Each wall is flat, endless, passes through zero and stands at right angles to its row. A trip goes straight from one point to another. Which walls does it cross, in order?

Walls:
(1): |  5.9 |  0.1 | -4.1 |
(2): | -4.5 |  1.7 |  1.8 |
(3): | -1.3 |  4.7 | -1.3 |
(4): | -0.8 | -3.3 | -2.1 |
(5): | 1.1 | 3.0 | 4.6 |
Trips:
| -3.2 |  3.4 |  1.2 | to | -5.7 |  4.4 | -0.3 | -> none
| 0.3 | 1.7 | 1.2 | to | -5.8 | -7.6 |  1.1 | -> 3, 4, 5
|   1.6 | -11.5 |   0.3 | to | -0.4 | 10.2 |  4.7 | -> 1, 5, 4, 2, 3
|  3.9 | -1.1 | -1.0 | to | -4.8 | -7.3 |  1.5 | -> 1, 2

Walls:
(1): | -2.4 |  0.7 |  5.1 | -2.1 | -1.1 |  1.8 | -3.8 |  5.2 | -4.9 |  0.6 | -1.0 |  0.5 |
(2): |  0.6 |  7.9 | -1.3 |  6.0 |  5.3 | -4.7 |  3.8 | -6.4 | -4.1 | -1.3 | -1.3 | -2.8 |
(3): | -3.7 | -0.2 |  2.2 |  1.6 | -4.6 | -3.8 | -0.9 | -2.7 | -1.4 |  1.5 | -4.0 | -6.3 |
(4): |  0.3 | -3.3 | -2.8 | -6.6 | -1.0 |  1.4 |  1.0 | -0.9 |  4.1 |  3.5 | -6.3 | -2.9 |
(5): | -2.5 | 12.3 | -0.8 |  1.9 | -0.5 |  4.3 |  4.5 | -5.4 |  0.6 | -3.4 | -4.8 | -2.0 |
(6): |  0.6 |  2.4 |  3.3 | -4.9 |  3.0 | -5.7 |  0.7 |  0.2 | -4.3 | -6.1 | -3.5 | -1.4 |
(7): |  9.9 |  0.6 |  0.8 |  3.7 | -1.6 | -3.3 |  0.7 |  1.8 | -3.2 | -3.4 | -3.0 | -3.2 |
Trips:
|  3.6 |  0.9 |  2.2 |  0.2 |  6.6 |  1.8 |  5.8 |  1.2 |  7.0 | -6.3 | -0.7 | -3.1 | to |   1.0 |  -8.8 |  -0.9 |   2.2 |  -1.8 |   5.5 |  -0.3 | -10.0 |  -4.1 |   0.2 |  -8.5 |  -1.1 | -> 3, 6
| -7.9 | -1.0 | -5.2 | -8.8 |  9.1 |  1.7 |  3.6 | -2.4 | -4.0 | -0.8 | -5.6 |  0.4 | to |  4.5 | -3.5 | -0.8 | -1.6 | -1.3 | -1.6 |  4.2 | -3.2 | -2.1 |  4.5 |  9.2 |  2.1 | -> 1, 5, 6, 2, 4
|  0.1 |  0.1 | -5.8 |  5.1 | -1.0 |  4.2 |  9.3 |  2.7 |  2.4 |  3.8 |  4.1 |  1.1 | to |  6.0 |  0.5 |  3.8 | -2.0 | -7.9 | -2.3 | -0.3 | -2.9 |  5.0 |  3.1 | -3.7 | -6.3 | -> 4, 7, 2, 3
| -0.9 |  7.1 |  6.5 |  0.6 | -1.3 |  0.1 |  5.3 | -0.2 | -3.8 | -0.6 | -4.0 |  0.7 | to |  2.1 | -2.7 | -2.8 | -2.6 |  4.9 | -4.1 |  2.8 |  4.9 | -6.6 |  1.6 |  3.6 |  1.0 | -> 3, 5
|  1.3 |  2.5 |  3.1 |  7.9 | -3.5 | -1.3 |  1.0 | -0.6 |  1.3 | -6.4 | -0.1 |  0.5 | to |  9.4 |  1.9 |  0.5 |  7.6 | -5.6 |  3.1 |  1.1 | -5.4 | -6.9 | -5.4 |  5.8 |  5.3 | -> 6, 3
